Rows are points. Two turns around zero, p and q, are shown by what they do to some points. Where does a point land after both, in the order given? Backwards means that the second turn is done in reverse. Each puzzle has new turns, and all numbers are rounded.

Turn p:
[-0.25 -0.10] => [-0.27 -0.03]
[-0.32 -0.51] => [-0.45 -0.40]
[0.41 0.28] => [0.47 0.16]
[0.17 0.33] => [0.25 0.27]
Turn q:
[-0.02  0.40] => [-0.03  0.40]
[-0.13  0.38] => [-0.14  0.38]
[ 0.19 -0.12] => [ 0.19 -0.11]
[-0.05 -0.66] => [-0.03 -0.66]
Where do these land?
q, then p: [ 0.51 -0.35] => [ 0.41 -0.46]
p, then q: [-0.31  0.05] => [-0.29  0.12]
q, then p: [-0.20  0.30] => [-0.12  0.34]

Turn p:
[-0.28  0.35  0.31 -0.21] => [-0.18  0.29  0.37 -0.30]
[ 0.22  0.13 -0.01 -0.40] => [ 0.33  0.08  0.01 -0.33]
[ 0.19  0.37 -0.20  0.19] => [ 0.18  0.39 -0.12  0.22]
[ 0.76 -0.76  0.22  0.15] => [ 0.60 -0.85  0.06  0.38]
[-0.33  0.20 -0.06  0.06] => [-0.31  0.24 -0.02 -0.04]
[-0.29 -0.56 -0.08 -0.01] => [-0.34 -0.50 -0.19 -0.06]
[-0.28  0.27 -0.20  0.23] => [-0.29  0.35 -0.14  0.14]
Turn q:
[ 0.07 -0.13 -0.28  0.18] => [ 0.12 -0.16 -0.23  0.20]
[ 0.03 -0.38 -0.34 -0.31] => [ 0.03 -0.51 -0.22 -0.22]
[ 0.28 -0.31  0.36  0.28] => [ 0.22 -0.15  0.46  0.31]
[-0.36  0.97  0.38 -0.17] => [-0.36  1.00  0.06 -0.35]
[-0.30 -0.26  0.00  0.18] => [-0.30 -0.20  0.01  0.25]
[ 0.27  0.11 -0.12 -0.16] => [ 0.28  0.03 -0.10 -0.19]
Where do these land?
p, then q: [-0.02 -0.24 -0.20 -0.16] => [ 0.01 -0.29 -0.18 -0.10]
p, then q: [-0.43  0.24  0.15 -0.19] => [-0.37  0.22  0.08 -0.33]
q, then p: [ 0.28 -0.44 -0.37 -0.02] => [ 0.21 -0.50 -0.30  0.16]
q, then p: [0.48 0.27 0.58 0.15] => [0.43 0.26 0.63 0.13]
q, then p: [-0.08  0.20 -0.14  0.15] => [-0.04  0.23 -0.16  0.09]
p, then q backwards: [-0.71 -0.37  0.32  0.15] => [-0.70 -0.43  0.26 -0.16]
p, then q backwards: [ 0.49  0.35 -0.34 -0.09] => [ 0.47  0.43 -0.25  0.14]

Turn p:
[ 0.05 -0.37  0.14 -0.28  0.26 -0.18  0.15 -0.29] => [ 0.02 -0.41  0.08 -0.34  0.24 -0.18  0.11 -0.22]
[-0.47 -0.36  0.27  0.11 -0.46  0.17 -0.12  0.14] => [-0.49 -0.28  0.29  0.12 -0.52  0.09 -0.05  0.14]
[ 0.21  0.09  0.32 -0.02 -0.25 -0.33  0.37 -0.35] => [ 0.22  0.04  0.20 -0.09 -0.18 -0.41  0.46 -0.28]
[-0.11 -0.04  0.02  0.24  0.11  0.07  0.28  0.21] => [-0.07 -0.08 -0.04  0.17  0.08  0.13  0.29  0.25]
[-0.40 -0.03 -0.01  0.26  0.35 -0.20 -0.50 -0.59] => [-0.53  0.00  0.09  0.28  0.45 -0.24 -0.30 -0.53]
[0.13 0.20 0.32 0.32 0.42 0.59 0.11 0.11] => [0.18 0.09 0.35 0.30 0.35 0.62 0.21 0.07]
[ 0.58 -0.18 -0.82 -0.40 -0.32 -0.43  0.23 -0.02] => [ 0.57 -0.14 -0.89 -0.37 -0.29 -0.41 -0.10 -0.07]
[ 0.09  0.52 -0.58 -0.46  0.16 -0.08  0.31  0.13] => [ 0.19  0.51 -0.61 -0.49  0.17  0.07  0.11  0.12]
[ 0.18 -0.32  0.12  0.14 -0.02 -0.29 -0.63  0.52] => [ 0.12 -0.25  0.20  0.26 -0.02 -0.31 -0.64  0.48]
[-0.27  0.49  0.22  0.08 -0.25  0.68 -0.20  0.14] => [-0.21  0.52  0.34  0.15 -0.30  0.63 -0.09  0.04]
Turn q:
[-0.41  0.02 -0.16 -0.08  0.17  0.22 -0.38 -0.05] => [-0.53 -0.05 -0.15 -0.01  0.12  0.14 -0.28 -0.04]
[-0.55  0.39 -0.33  0.40 -0.51 -0.41  0.22  0.24] => [-0.41  0.51 -0.15  0.15 -0.55 -0.46  0.31  0.42]
[ 0.02 -0.24 -0.39  0.33  0.24 -0.46  0.15 -0.08] => [ 0.03 -0.15 -0.34  0.36  0.15 -0.50  0.26 -0.03]
[ 0.47  0.43  0.32 -0.38  0.25  0.50 -0.27  0.18] => [ 0.36  0.28  0.14 -0.30  0.38  0.62 -0.48  0.04]
[ 0.17  0.04 -0.54  0.31 -0.53 -0.03 -0.39  0.24] => [ 0.09  0.05 -0.52  0.26 -0.58 -0.08 -0.35  0.31]
[-0.23  0.00  0.31 -0.33 -0.06  0.01  0.46  0.18] => [-0.07  0.00  0.35 -0.44  0.03  0.05  0.40  0.16]
[ 0.34 -0.71 -0.41 -0.64  0.03 -0.17 -0.15  0.03] => [ 0.29 -0.79 -0.45 -0.49  0.07 -0.23 -0.18 -0.09]
[ 0.13 -0.04  0.35 -0.16  0.35  0.19  0.53 -0.65] => [ 0.16  0.00  0.31 -0.10  0.34  0.23  0.48 -0.71]
[ 0.11  0.06  0.40  0.29  0.22  0.44  0.19 -0.02] => [ 0.10  0.07  0.33  0.29  0.19  0.51  0.18 -0.04]
[-0.05  0.06  0.46  0.28 -0.15 -0.29 -0.35 -0.07] => [-0.02  0.09  0.49  0.30 -0.14 -0.26 -0.33  0.00]
Where do these land?
q, then p: [ 0.40  0.01 -0.47  0.10  0.33  0.27 -0.17 -0.07] => [ 0.16 -0.04 -0.49  0.27  0.25  0.29 -0.26 -0.22]
p, then q backwards: [ 0.21  0.26 -0.48  0.16 -0.10  0.50  0.46 -0.32] => [ 0.33  0.16 -0.45  0.16 -0.02  0.52  0.41 -0.37]
p, then q backwards: [ 0.12 -0.12 -0.07  0.65  0.31  0.27  0.02  0.16] => [ 0.18 -0.21  0.01  0.57  0.38  0.29 -0.02  0.14]
q, then p: [-0.26 -0.30  0.28 -0.25 -0.56 -0.21 -0.33  0.16] => [-0.20 -0.22  0.38 -0.22 -0.50 -0.34 -0.31  0.20]
p, then q: [ 0.40  0.39  0.01  0.17 -0.17 -0.02  0.21 -0.31] => [ 0.42  0.40 -0.05  0.12 -0.10 -0.03  0.19 -0.32]
p, then q: [-0.07  0.13 -0.47  0.23 -0.26 -0.38  0.19 -0.26] => [-0.08  0.25 -0.45  0.11 -0.22 -0.45  0.25 -0.13]
q, then p backwards: [ 0.02 -0.47  0.24 -0.62 -0.13 -0.18  0.19 -0.32] => [ 0.14 -0.46  0.33 -0.53 -0.02 -0.12  0.18 -0.43]
q, then p: [-0.67  0.20  0.61  0.10  0.40 -0.02 -0.56  0.37] => [-0.67  0.14  0.72  0.14  0.43  0.06 -0.25  0.49]
q, then p backwards: [-0.15 -0.10  0.36 -0.53  0.19 -0.22 -0.02  0.58] => [-0.09 -0.17  0.38 -0.49  0.41 -0.26 -0.03  0.44]

Turn p:
[ 0.58 -0.25  0.15 -0.54  0.07  0.45 -0.08  0.24 -0.25 -0.67  0.32] => [ 0.16  0.04  0.40 -0.70 -0.21  0.65  0.33  0.16  0.39 -0.32  0.24]
[ 0.03 -0.22  0.30  0.26 -0.15 -0.06  0.14  0.20 -0.22  0.08 -0.14] => [-0.03 -0.23 -0.02  0.05 -0.24 -0.08  0.20  0.20 -0.09 -0.07 -0.39]
[-0.15  0.13 -0.15  0.13 -0.27  0.20 -0.04  0.34  0.30  0.29  0.14] => [-0.16  0.10 -0.38  0.18 -0.11  0.09 -0.08  0.31  0.03  0.40  0.12]
[-0.22 -0.20 -0.19  0.03  0.34  0.18 -0.25 -0.25  0.40 -0.14 -1.56] => [ 0.13  0.21 -0.13 -0.02  0.92  0.05 -0.78 -0.19  0.33 -0.14 -1.15]
[-0.32 -0.27  0.27 -0.05  0.40  0.24  0.00  0.31  0.05  0.33  0.29] => [-0.27 -0.51  0.11  0.16  0.30  0.19  0.15  0.42 -0.04  0.15  0.18]
[-0.28 -0.24  0.08 -0.09 -0.22 -0.28 -0.08 -0.51  0.01 -0.67  0.23] => [-0.17 -0.18  0.32  0.04 -0.41  0.06 -0.32 -0.63  0.23 -0.36  0.15]
[-0.30  0.37  0.06  0.08 -0.08 -0.30 -0.11  0.10 -0.28  0.05  0.26] => [-0.29  0.02  0.09 -0.02 -0.22 -0.17 -0.03 -0.08 -0.52  0.14  0.18]
[ 0.56 -0.16 -0.32 -0.10  0.15 -0.20  0.67 -0.20  0.50  0.08 -0.04] => [ 0.26  0.28 -0.39  0.20  0.29 -0.34  0.42 -0.08  0.58 -0.42  0.19]
[ 0.48 -0.06  0.27 -0.30 -0.24 -0.21 -0.29  0.00 -0.16  0.36  0.30] => [ 0.24 -0.13  0.28 -0.38 -0.27 -0.41  0.27  0.16  0.14  0.36  0.21]
[-0.30 -0.29 -0.32 -0.07 -0.04 -0.03 -0.08 -0.01 -0.35  0.20  0.19] => [ 0.02 -0.49 -0.27 -0.14  0.00  0.07 -0.03 -0.22 -0.22  0.14  0.16]
[ 0.10  0.04 -0.01  0.34  0.29 -0.06 -0.18  0.20 -0.07 -0.43  0.42] => [ 0.01  0.00  0.15 -0.03 -0.23  0.16 -0.19  0.31 -0.26 -0.47  0.36]
[-0.06 -0.22 -0.18  0.17 -0.14  0.16  0.10 -0.73 -0.04  0.30  0.28] => [ 0.50 -0.31 -0.05  0.48 -0.06 -0.02  0.03 -0.45  0.07  0.19  0.23]
[-0.12  1.38  0.06  0.13 -0.11 -0.09  0.20  0.32  0.12  0.22 -0.69] => [-0.41  1.22 -0.10  0.17  0.25 -0.25  0.05  0.10 -0.63  0.41 -0.49]
Turn q:
[ 0.38  0.18  0.02  0.04  0.07 -0.15  0.09 -0.41  0.06 -0.75  0.48] => [ 0.22  0.19 -0.22 -0.01  0.50 -0.13  0.29 -0.33  0.27 -0.65  0.29]
[-0.18  0.26 -0.36  0.36 -0.04 -0.20 -0.38 -0.42 -0.26  0.18 -0.25] => [ 0.12  0.26 -0.51  0.26  0.27  0.09 -0.21 -0.15 -0.11  0.45 -0.34]
[ 0.48  0.39  0.35 -0.14  0.11 -0.57  0.90 -0.14  0.54 -0.29 -0.50] => [ 0.27  0.50  0.36 -0.80 -0.03 -0.41  0.85 -0.25 -0.07 -0.31 -0.42]
[-0.25  0.06 -0.66 -0.36 -0.33  0.04 -0.23  0.12 -0.20  0.48  0.07] => [-0.25 -0.13 -0.54 -0.12 -0.32  0.28 -0.22  0.12  0.15  0.61  0.21]
[ 0.42  0.05  0.14  0.00 -0.23  0.63 -0.38 -0.07 -0.27  0.35  0.24] => [ 0.25 -0.19  0.01  0.25 -0.20  0.75 -0.28 -0.19 -0.23 -0.09  0.33]
[-0.12 -0.26  0.59  0.12 -0.04 -0.48  0.37 -0.34 -0.20  0.03  0.21] => [ 0.05  0.03 -0.01  0.21 -0.15 -0.71  0.17 -0.31 -0.49 -0.25  0.08]
[-0.21  0.02  0.01 -0.18  0.13  0.38  0.57  0.00 -0.07  0.19  0.01] => [-0.30 -0.31  0.02 -0.11 -0.10  0.14  0.45  0.23 -0.35 -0.01  0.02]
[-0.11 -0.07  0.69 -0.01  0.61 -0.07 -0.63  0.20 -0.17  0.08 -0.08] => [-0.19  0.20  0.69  0.18  0.33 -0.12 -0.69 -0.07 -0.38  0.02  0.11]
[-0.16 -0.25 -0.24  0.22  0.09  0.13  0.06  0.59 -0.10  0.27  0.22] => [ 0.08 -0.26  0.10  0.19 -0.15 -0.04 -0.08  0.63  0.06  0.29  0.25]
[-0.21  0.44 -0.44  0.16 -0.45  0.23 -0.85  0.17  0.57 -0.45 -0.04] => [-0.20  0.50 -0.18  0.32  0.04  0.56 -0.35  0.06  1.02 -0.04 -0.26]
[ 0.17 -0.37 -0.04 -0.09  0.21  0.01  0.36 -0.19  0.38  0.01 -0.04] => [ 0.06 -0.38  0.28 -0.14  0.06 -0.18  0.42 -0.22  0.13  0.04 -0.07]
[-0.21 -0.44 -0.06 -0.12 -0.11  0.05  0.12  0.48 -0.28 -0.10 -0.32] => [-0.10 -0.40  0.00 -0.23 -0.24 -0.22 -0.34  0.46 -0.01 -0.06 -0.21]
Where do these land?
q, then p: [ 0.35 -0.12 -0.79 -0.32 -0.11  0.10  0.23  0.19  0.49 -0.40  0.50] => [-0.29  0.07 -0.33  0.28  0.19  0.11  0.17  0.15  0.91 -0.17  0.63]
p, then q: [ 0.38 -0.08  0.32  0.28  0.03 -0.70  0.41 -0.20  0.05 -0.17 -0.37] => [ 0.19  0.48 -0.12 -0.32  0.13 -0.60  0.07 -0.09  0.18 -0.35 -0.52]
q, then p backwards: [-0.65 -0.05 -0.07 -0.07 -0.33  0.02 -0.38 -0.17  0.05  0.11 -0.02] => [-0.56  0.03  0.02  0.16 -0.44 -0.08  0.11  0.09  0.39 -0.02 -0.11]
q, then p backwards: [ 0.33  0.63  0.58 -0.05 -0.14 -0.10  0.26  0.53  0.19 -0.53  0.25] => [ 0.78  0.40  0.09  0.00  0.32 -0.16  0.15  0.17  0.11 -0.77  0.19]
p, then q: [ 0.15  0.07  0.41  0.15 -0.21 -0.13 -0.17  0.03  0.10  0.19  0.45] => [ 0.18  0.20  0.05  0.20 -0.57 -0.25 -0.03  0.11 -0.03 -0.05  0.20]
q, then p: [-0.34  0.08 -0.06 -0.12  0.35 -0.37  0.18  0.37  0.16  0.15  0.04] => [-0.55 -0.07 -0.02  0.01  0.08 -0.37  0.22  0.14 -0.21  0.22  0.11]
p, then q: [ 0.01 -0.16 -0.46 -0.01  0.42  0.66  0.12 -0.76  0.05  0.43 -0.60] => [ 0.65 -0.29  0.50 -0.08  0.86  0.41  0.23 -0.30 -0.19  0.35 -0.15]
q, then p: [ 0.07 -0.34  0.50  0.40 -0.31  0.33  0.13 -0.05 -0.40 -0.06  0.13] => [ 0.32 -0.13 -0.01 -0.21 -0.63  0.19 -0.14  0.05 -0.12 -0.48 -0.29]
p, then q: [ 0.08 -0.52 -0.32 -0.28 -0.03  0.45 -0.40  0.49  0.20  0.36 -0.19] => [-0.15 -0.47  0.46 -0.32 -0.09  0.30 -0.11  0.15  0.42  0.59  0.23]
p, then q backwards: [ 0.10  0.39 -0.30  0.07 -0.42  0.26  0.10  0.09 -0.53  0.21  0.15] => [ 0.20  0.39 -0.09  0.02 -0.24 -0.11  0.31 -0.22 -0.21  0.64 -0.06]
q, then p: [-0.16 -0.04  0.27  0.47  0.47 -0.45 -0.38 -0.23  0.17 -0.41 -0.15] => [ 0.02  0.25  0.46  0.17  0.37 -0.53 -0.33  0.16 -0.36 -0.39 -0.16]
q, then p: [-0.31  0.14 -0.08 -0.52  0.28 -0.07 -0.10 -0.28 -0.54  0.11 -0.19] => [-0.04 -0.42 -0.02 -0.29  0.40  0.12 -0.16 -0.40 -0.43  0.25  0.17]
